Each row is a point. Any point is a mix of the corners, with weights that add up to 1. It lies inside the corners' shape when no weight is negative. Say inside or outside, and name the corners with a negative weight.
(in the rows, 128 means zero)

Corners:
(1): [108  66]
(2): [117 159]
(3): [ 93 124]
Points:
[ 92 144] -> outside (1)
[118 135] -> outside (3)
[116 126] -> outside (3)
[ 98 147] -> outside (1)
[101 123] -> inside
[105  80] -> inside

Corners:
(1): [100 182 165 110 142 137 121  72]
(2): [118 140 143 103 147 116  89 107]
(3): [110  69  78 131  95 163 124 172]
(4): [ 52 103 102  67 151 155 128  99]
(5): [151 197 167  88 102 106 136  77]
(6): [169 103 104 154 137 110 167 191]
(7): [167 164 112 161 138 155 123 151]
(8): [104 144 119  93 150 104 156 178]
(9): [ 64  67 110  60 157 161 119 161]
Points:
[124 134 133 111 142 122 112 125] -> inside
[104 128 129  93 141 133 115 118] -> inside
[122 140 131 107 122 131 131 121] -> inside
[142 143 112 146 142 136 126 150] -> outside (5, 9)
[126 130 118 118 123 134 141 142] -> outside (2)
[ 91  92 114  84 148 147 126 154] -> inside
[102 100 105 111 116 161 128 159] -> outside (2, 4, 6)
[110 148 109 116 131 153 132 120] -> outside (2, 6, 9)
[117 123 120 110 132 143 117 129] -> outside (8)

Corners:
(1): [139 143 128 114 165 140 155 102  98  96 150 141 150 144]
(2): [150 134 142 122 156 124 133 109 119 205 146  81  32 104]
(3): [133 146  95 112  87 124 149 113 153 113 138 133 127 147]
(4): [179 120 146 144 105 120 109 144 118 120 171 147 149 131]
(5): [131 156  94 126 151 171 113 118 139  84   7 141 142 123]
(6): [148  71 125  99 117 136 123 108 103 103 139 110 121 128]
(7): [120 140 147 131 116 125 165 102 176 101 157 122 135 162]
(8): [149 115 120 148  88 122 106 195 104 105 139 107 125   9]
(9): [162 130 143  88 105 111 122 112  78 174 172  61 134 156]
(10): [149 129 108 133 119 103 114 135 139 141 140 114 147  96]
(11): [107 142 112 149 100 122 108 210 110 111 149 102 153 109]
(12): [168 144 131  83 174 143 182 137 158 115 153 134 124 147]
(13): [116 120 130 121  71 144 148 149 152 128 147 145 157 101]
(14): [127 152 129 122 147 115 150 153  92 104  70 129 148 142]
(15): [ 96 141 152  81 100 119 131 106 154 102 152 116 147 150]
Points:
[148 129 125 112 126 128 123 120 123 126 136 112 115 107] -> outside (7, 11, 13, 14)
[136 128 128 121 122 129 136 132 125 112 144 123 138 129] -> inside
[150 124 117 127 129 133 137 127 132 114 116 134 130 104] -> outside (9, 11, 15)
[132 141 126 135 124 131 129 122 139 125 110 131 117 105] -> outside (6, 9, 11, 12)
[129 133 119 125 115 121 125 135 117 119 122 102 124 102] -> outside (4, 12, 13)
[143 128 133 122 115 125 135 126 130 118 147 122 134 135] -> inside

Corners:
(1): [ 16  91 131 176 101 148  78 148 136 113 161 164 145  92 151 120 162 166
 157 150]
(2): [126 103 166 142 182 159  97  76  96  66 111 181 122 101 140 128 109 178
 108  94]
(3): [180 164 117 134 117 101 109 134 165 141 178 114 161 110 204 173 165 126
 164  79]
(4): [152 176 167 151 196 170 126  79 135  82 115 119 124 138 128  59  83 143
 101 165]
(5): [167 170 146  84  93 131 141 146 141 184 148 107 149 114 131 162 136  76
 161  86]
(6): [130 166 182 154 167 163 167 126 110  89 142 151  60 134 118  95 134 152
 109 149]
(7): [ 57  63 103  94 130 154 101 153 157 130  98 145 102 125 141  57  92 168
 150 147]
(8): [174 156 102 103 109  95 149 125 136 157 185 115 127  91 133 159 145  88
 105  78]
(9): [163 157 120 129  76 145 114 112 184 157 144  95 127 111 149 129 139 155
 132 148]
(10): [146 149 106 104 107 153 114 167 140 165 110  83 135 124 115 196 157 115
  90 135]
(11): [159 157 122 147 101 131 119 111 103 198 144  78 165 135 140 186 142  76
 160 133]
(12): [151 112 186 151 162 130 143 134 138 129 120 124 109 122 126  93 110 148
  97 107]
(13): [ 28 129 135 130 140 167 104 104 178 118  87 126 126 129 134 118 165 198
 123 128]
(14): [154 122 131 120 115 107 132 152 190 159 130 111 155 110 138 209 130 102
 148 138]
(15): [151 164 154 150 134 134 159 132 136  92  95 129 131 125 156  86 107 123
 146 132]
(16): [ 43  76  90 160  94 148  88 133 167 145 164 181 111 139  92  82 132 166
 113 109]
(17): [152 139 160 142 170 141 100  89 124  56 115 109  98 148  95 101 119 141
  79 133]
(18): [ 54  63 116 141 114 144 118 163 173  84 141 148 137 154 146 107 111 171
  95 155]
(19): [209 170 152 126 171 117 138  91 124  94 142 112 146 134 128  72 144 142
 101 121]
(20): [ 31  92 100 145 104 142  82 152 104 118 144 140 152 124  85 117  99 182
 161 130]
(21): [157 131  97 120  96 167 134 119 133 173 146  74 147 106 119 130 147 111
 192  96]
Points:
[122 129 137 134 133 139 121 125 144 116 132 133 128 116 134 122 130 144
 126 122] -> outside (11)
[ 82 119 135 136 136 148 127 128 131 116 120 140 132 119 152  99 118 149
 154 120] -> outside (9, 10, 14, 16, 17, 19)
[138 132 125 129 114 130 124 131 142 148 158 117 134 120 128 126 127 121
 138 117] -> outside (2, 10, 13, 15)
[111 126 129 135 123 145 116 133 145 133 134 129 135 122 139 122 132 146
 142 124] -> outside (8, 17)
[132 161 135 140 120 140 113 118 142 128 133 123 134 116 139 150 138 134
 130 127] -> outside (7, 12, 18, 19, 21)
[132 134 121 126 119 137 118 125 144 135 139 117 142 118 138 132 132 129
 140 117] -> outside (6, 12)
[142 133 127 133 116 130 115 133 139 133 151 116 134 121 126 151 145 129
 119 119] -> outside (4, 7, 13, 15)
[116 135 133 136 128 143 121 125 146 122 130 125 131 121 138 118 132 143
 131 127] -> inside
[132 132 142 135 144 141 111 111 136 100 126 122 118 129 123 115 126 144
 112 126] -> inside

Corners:
(1): [131 108  80 116 163 100  61 143 132 148 133 149 147 136 114 132 133 123
 126  47]
(2): [133 132 145 150 129 137 152 120  68  93 144 138 130 144 124 114 105 141
  97 147]
(3): [134 105 161 162 101 100 163 107 134 133 124 131 154 147 121 134  85 129
 105 129]
(4): [133 106 120 148 139 107 139 178 157  95 153 111 142 135 131 141  95 153
 120 130]
(5): [142 121 146 174 126 113 181 115 154  90 143  96 153 129 120 100 102 120
  98 107]
(6): [116 189 153 132  96  88  94 127 152  69 109 154 159 146 161 175  91 112
 100 113]
(7): [122 151  74  93 108 156   7 103 142 117 132 130 121 158  95 171 143 110
 175 124]
(8): [117 114 124  99 152 192 173 122 121 101 136 174 121 131 120 109 125 155
 134 117]
(9): [161 119 126 112 163  99 131 114 157 127  96 153 155 119 161 103 155 123
 103 131]
(10): [122  92  94  91 123 124 155 119 126 162 166 124 148 116 130 112 115 152
 101  93]
(11): [140 114 114 156 157 123 159 116 160 146 130 114 154  28 159  92 105 133
 105 151]
(12): [135 117  95 110 173 117 133 104 173 157 163 124 129  94 124 159 134 133
 119 118]
(13): [142  89 124 121  86 155 185 138 131  65 187 155  71 146 126 117 151 146
  93 133]
(14): [124 104 100 164 136 160 163 123 111 119 143 111 129 139 168 173 134 151
 137 134]
(15): [132 113 219 134 147 177 122 116 100 141 145 119  98 102 134 120 103 145
  96 144]
(16): [132 143 106 151  68 154 129 114 148 135 194 130 132 126 114 218  96 164
 100 162]
(17): [146 146 113 169  94 126 138 118 149 143 142 117 129 143 110 111  92 158
 174 133]
(18): [169 128 148 121  92 118 153 176  61 121 114 181 119 117 110 110 157  88
  91 139]
(19): [115 112 141 139 162 113 144 115 148 154 119 134 136 115 133  97 149 164
 122 107]
(20): [139 120 167 139 174 128  87 111 111 153 163 120 149 129 147 110 147 123
 160 123]
(21): [115 139  91 158 134 108 139 133 174 148 131 117 125 153 136 129  96 125
 101 136]
Points:
[130 119 126 140 134 126 150 119 128 136 151 129 134 121 129 125 114 140
 113 118] -> outside (4, 7, 9)
[131 130 119 143 112 137 132 122 139 127 155 129 132 129 129 159 110 144
 113 137] -> inside
[138 115 117 138 128 127 142 127 133 128 142 128 128 122 127 127 121 136
 111 129] -> outside (6, 8, 20)
[135 124 124 129 140 116  99 126 135 145 133 132 148 111 139 144 126 132
 129 118] -> outside (2, 5, 8, 13, 21)
[133 115 133 135 123 128 159 126 144 121 131 133 126 124 131 115 120 135
 112 128] -> outside (1, 2, 16, 20)
[135 121 117 132 143 116  99 121 129 164 139 125 141 116 118 129 119 134
 123 125] -> outside (5, 6, 8, 13, 14)

Corners:
(1): [142 147 148 115 149 146 105 121 121 179 139 142 120 138 109 140  82 179
 200 108]
(2): [184 189 151 131 166  65 108  98  86 181 141 132  42  87 109 182 133 116
 103 133]
(3): [145 139 128 148  91 153 151 194 121 141 104 139 156 117 149 115 150 124
 150 159]
(4): [173 162  98  87 187 164  92 104  96 184  88  93 126 107 175 175 168 111
 135  58]
(5): [160 137 110 162 116 166 179 136 160  98  72 127 185  93 148 129  97 105
 118 144]
(6): [183 118 139 126 115 124 105  96 122 165 111 126 120 149 123 170 135 105
 105 154]
(7): [158 132 103 125 149 135 131 126 141 113  74 147 128 146 152 102 184 108
 129 133]
(8): [147 132 109 137 143 152 135 152 132 130 119 174 132  92 138 172 144  70
 131  96]
(9): [139 140 141 155 163  83 115  83 106 163 165 155 116 119 146 161 160  90
 138 160]
(10): [100 140 120 144 141 100  71 152  42 168 126 178  85 163 102 118 115 168
 122 205]
(11): [144 127 158 101 107 174 132 146 123 106  83 158 137 141 137 116 115  77
 198  84]
(12): [134 144 168 145 175 103 127 166 110 145 124 126 104 101 118 165 117 134
 131 164]
(13): [142 151 151  94 135 124 103 106 121 119 101 151 141 121 176 163 142  93
 135  71]
(14): [116 139 170 161 120 125 157 184 133 177  87 153 130 120 103  71 101 170
 131 177]
(15): [ 98 106  85 127 154 120 134 143 134 148 143 112 108 152 138 162 154 150
  88 168]
(16): [168  95  91 133 151 101 131 110 122 127 101 144 106 115  70 120 141 127
 163  99]
(17): [102 133  88 113 121 118  90 133 112 127  50 118 106 152  71 127 144 125
 174 124]
(18): [119 120 147  71  78 173  79 114 151 155  85 132  98  97 100 136 132 138
 161 144]
(19): [112  77  89 106  94 148 169 125 159 137  75 125 146 128  58 176 124 107
 163 196]
(20): [160 202  91 113 140 112 142 187 161 123  71 164 125  51 184 104  32 127
 124 141]
(21): [132 147 106 106 160 142 109 150 115 147 147 140 156 116 138 115 156  93
 134 107]
Points:
[145 139 126 120 135 132 116 127 117 145  99 141 125 121 127 140 133 115
 146 126] -> outside (15)
[121 125 124 121 114 141 120 130 127 145 109 139 120 132  95 115 132 140
 161 152] -> outside (4, 6, 8, 12, 13, 20)
[140 136 123 124 131 130 128 132 127 143 106 135 121 116 126 147 131 120
 132 140] -> inside
[160 134 105 133 166 122 134 128 117 129 120 151 119 106 142 160 136  83
 119 124] -> outside (1, 3, 13, 14, 17, 18)
[130 128 126 131 140 121 112 125 109 159 121 134 114 130 112 155 142 130
 130 145] -> outside (7, 11, 20)
[140 140 136 126 137 129 119 137 119 154 110 140 117 124 118 137 119 134
 149 136] -> inside
[147 142 127 123 141 123 115 130 116 148 109 146 118 121 126 132 139 117
 148 129] -> outside (5, 15)

Corners:
(1): [128 161 173 144 123 144  81 126 132 144  76 122 175 163 144 142 187 116
 132 161]
(2): [ 95 122 164  85 170 119 135 102 127 102  78  84  72 154 147 153 123 108
 121 126]
(3): [143 120 126 177 148 154 132 155 173 175  94 132 109 157 142 116 140  97
  90 135]
(4): [167 135 147 171 101 136 117 164 125 164 100 165  77 129  95  72 104 146
  80 167]
(5): [147 170 122  96  95 136 114 169  99 184  87 136 149  91  98 127 103 144
  84 132]
(6): [159  88 128 176 166 107 161 134 157 156 183  99 118 125  87 145 114  95
 111 150]
(7): [ 86  78 127  82 131  81 139 112  70 157 142  86 151 133 153 132 123 147
  82 124]
(8): [144  94 121  97 137 123  89 163 150  86  84 167 130 172 127 137 112  71
 159 133]
(9): [ 95 173 102 112 106 135  68 121  96 122 116 138 102 130 150  95 164 132
 160 138]
(10): [114  89 135 101 110 151 132 111 141  98 100 140 123 144 127 140 108 143
  95 123]
(11): [192  87 120 183 106  82 165 140 165 143 163 118 114 109 125  75 100 104
 103 110]
(12): [166 151 106 172 147  80  63  87 164 157  89 173 153 131 141  62 151 147
  80 142]
(13): [ 69 103 140 106 103 123  73  84  57 149  65  86 146 112 177 119 127 147
 163 140]
(14): [138 102 102  72  92  71  91  86 116 107  93 112 111  89 117  67 178 147
  90 102]
(15): [130 109 155 170 154 139 141 154 157 115 133 104 103 102 139 138 150 140
 163  89]
(16): [161 164 163 172 159 180 168 181 182 168 157 163 101 154  92  63 120 108
 144 121]
(17): [ 98 123 183 170 155 146 185  87  84 170 111 136  89 159 126 149 107  91
 131 104]
(18): [ 88 117 163 105 122 113  79  98  99 115 149 123  82 107 142 114 120  96
 133 125]
(19): [163  82 120 104  86 168 190 166 136 126 141 147 121  92 152 104 128 137
 105 156]
(20): [103  95 169 100  92  92 141 133 137 163  99 107 116 133  97 169 106 141
 134 143]
(21): [102 101 110 144 178  84 182 144 167  79 158 113 120  99 107 116 117  80
  93  93]
Points:
[152 127 133 146 133 138 144 147 154 134 129 143 109 124 119  98 130 112
 113 127] -> outside (7, 13, 20)
[135 116 132 135 129 123 135 136 136 138 118 128 118 128 126 113 127 122
 112 132] -> outside (18)
[149 118 126 149 133 124 132 142 142 142 134 140 122 128 123 100 128 114
 108 127] -> outside (2, 13, 20)
[130 117 153 132 124 124 128 129 133 128 108 124 112 116 130 116 123 126
 131 118] -> outside (3, 6, 7, 9)
[164 115 120 134 121 109 137 148 167 121 128 130 121 114 102 106 131 126
 109 131] -> outside (3, 7, 13, 17, 18)
[126 114 153 111 110 140 130 135 121 144 102 130 113 134 128 122 118 120
 112 136] -> outside (6, 9, 12, 15, 21)
[140 111 147 134 126 114 128 128 128 152 112 121 111 130 125 116 121 121
 113 135] -> outside (9, 10, 21)

Corners:
(1): [145 173  86 124 201 120 140 144 140 119 119 170 168 135 105 107 133 105
 168 167]
(2): [118  86 148  84 148  99 154 169 107 111 128 217 189 134 125 166 107 134
 147 142]
(3): [139 117  90 123 147 126 151  83 143  83  86 136 178 133  89 135  92 104
 141 190]
(4): [167 145 124 141 126 100 118 127 124  91 132  95 117 133 157 113 218 154
 113  77]
(5): [ 94 144  84  86 113 129 143 128 103 144 129 114 169 107 135 107 141 136
 129 139]
(6): [130  61 178 110 113  82 115 178  98 114 157 216 116  84  84 161  87  88
  83 152]
(7): [101  72 111 149 122 136 100 147  82 131 117 148 110 121 113 135  75 106
 120 224]
(8): [ 93 170 201 138 119 135 112 100 141 145 137 117 137 157 108 133 150 163
 121 107]
(9): [147 155 170 196 157  99  98 103 159  96 145 170 156 122 176 151 130 162
 183 127]
(10): [158 178 134 104 179 113 154 120  98 128 173 166 109 141  63 150  82 116
 137 219]
(11): [ 91  92 122 117 165 128 131 151 102 159 137 118 131 119 109 111 103 114
 168 186]
(12): [141 132 144  94 112  66 162 182 134 130 127 138  96 151  65 134 166 133
  79 171]
(13): [121 157 125 164 194  79 140 145  53 134  80 150 117  90 120 126 164 133
  85 119]
(14): [ 94 147 134 110 117 128 133 106 139 126 104 130 138 137 157  62 169 103
 163 159]
(15): [149 125 159 152  46 131 171 152 175 142 148 210  32 136  62 175 142 116
  98  97]
(16): [163 127 183 129 106 121  74 156 159 139 135 171 124 142 141 190 131 135
 141  89]
(17): [ 95 143 111 161 122 158 134 133 148 156 137 115  60 128 127 118 105 155
 108 122]
(18): [147 124 154 157 137  98  65 105  94 150 134 141 111 172 183  96 111 126
 118 145]
(19): [122 127 144 149 114 109 137 153 157 119 138 126 129 129 141 159 125  88
 145 120]
(20): [182 127 156 129  72 126 146 148 105 149  73 161 142 176 147  79 127 123
 152 117]
(21): [121 107 131 114 140 139 159 138 105 150 131 113 176 117 124 134 111 126
 104 187]
Points:
[141 128 152 131 140 117 114 124 134 118 134 145 152 140 147 123 120 123
 152 135] -> outside (5, 7, 12, 13, 15)
[136 119 168 142 138 110 121 137 119 131 147 168 109 131 111 153 107 126
 134 129] -> outside (1, 5, 7, 12, 14, 21)
[136 159 144 147 134 122 136 120 138 129 120 162 138 137 133 134 132 132
 141 122] -> outside (4, 6, 7, 11, 12)
[130 111 114 114 123 117 128 142 119 123 120 122 139 133 140 111 146 122
 127 139] -> outside (8, 9, 10, 13, 15)
[121 163 145 141 137 137 150 119 147 140 130 148 137 135 107 149 120 138
 147 127] -> outside (4, 6, 7, 12, 14, 18)
[131 140 128 104 118 137 148 150 128 147 134 126 120 145 107 116 153 141
 124 142] -> outside (3, 6, 9, 13, 18, 19)
[116 140 144 135 133 118 119 138 127 147 128 119 134 129 150 108 151 138
 134 120] -> outside (2, 3, 7, 10, 15)
[123 126 128 130 124 120 146 137 126 125 125 149 124 124 107 133 127 120
 126 151] -> outside (16, 18)

Corners:
(1): [109 145 108 155 122 101 152  96 129  79 134 101 107  98 221 130 102  89
 137  80]
(2): [138 104 126 140 100 123 174 119 168 146 153 129 100 137 134 114 146 148
 154 100]
(3): [142 140 126 136 131  94 175 148 123 122 100 111 140 121 142 142 135 103
 137 110]
(4): [134 165 128 130 141 159 171 123 134 137 139 125 165  95 155 114 100  91
 114  63]
(5): [ 98 121 143 113 195 113 127 143 106 155 118  97 109  95 179 137  75 141
 130 202]
(6): [137 107 173 115 144 142 141 138 119 153 119 177 149 138 125 104 131  93
 144 121]
(7): [122 147 150 126 173 116 143 126 102 138 129 112 129 138 137 156 110 104
 127  83]
(8): [159 117 239  94 117 144 164 142 121 167 111 123 111 142 153 121 129 135
 154 181]
(9): [136 134 157 132 103 126 140 142 122 135 122 111 102 135 145 150 118 131
 155 167]
(10): [105 115 139 140 121 144 170 142 133 143 124 120 152 164 144 122 130 127
 148 124]
(11): [158 131 233  84 159 144 177  98  94 161  87 133 150 161 141 166  83 132
 130 223]
(12): [139 162 158  81 148 143 162 123 111 154 114 138 109 136 132 122 127  98
 135 114]
(13): [ 99 129 107 165 173 142 155 120 185 150  70 100 140 145 167 116 121 119
 142 108]
(14): [144 144 176 143 162 149 179 138 120 138 115 153 113 140 142 132 150 115
 131 101]
(15): [133 124 136 109 110 143 159 130 128  99  99 149 115 104 160 142 122 109
 145  90]
(16): [159 126 183 135 130 136 185 147 136  99  81 110 153 125 112 116 157 119
  69 121]
(17): [126 117 118 140 137  66 138 180 135  66 142 106 135 147 151 151 124 110
 130 125]
(18): [122 108  89 145 131 139 163 123 114  90 141 119 131 144 177 126   7 103
 121 100]
(19): [149 113 132 137 106  46 164 155 115  88 139 139 130 178 128 140  67 244
 157 205]
(20): [165 110 127 133 103 146 172 139 131 145 137 103 150 154 145 105 124 198
 169 149]
(21): [128 185 132 108 183 127 146  97 105 161 116 110 101 104 205 137 129  83
  49  67]
Points:
[127 119 137 129 136 140 153 144 136 144 127 129 129 132 141 121 125 111
 158 106] -> outside (1, 11, 16, 19, 21)
[122 121 134 132 139 124 151 131 128 121 120 115 131 122 165 130  98 131
 126 142] -> outside (3, 7, 8, 12, 14)
[148 146 157 127 138 127 172 127 120 119 111 120 127 140 156 134 114 119
 118 126] -> outside (2, 5, 6, 7, 10, 15)
[137 129 147 124 131 123 163 134 128 124 118 127 125 134 145 129 119 129
 132 125] -> inside
[133 112 134 149 105 106 167 145 142  97 124 131 129 141 146 125 108 138
 144 126] -> outside (5, 7, 11, 12, 20, 21)
[137 127 162 122 137 128 161 134 125 136 115 124 128 136 149 130 116 129
 136 137] -> inside
[133 129 125 143 141 120 160 138 135 118 121 121 134 122 158 121 113 123
 126  99] -> outside (9, 10, 11, 12)
[149 127 130 136  98 121 174 141 133 112 137 119 120 136 147 123 126 136
 137 107] -> outside (5, 6, 7, 11, 13)
[129 134 131 119 158 142 160 126 123 143 115 116 143 125 152 129 107 102
 114 103] -> outside (1, 8, 9, 14, 19)
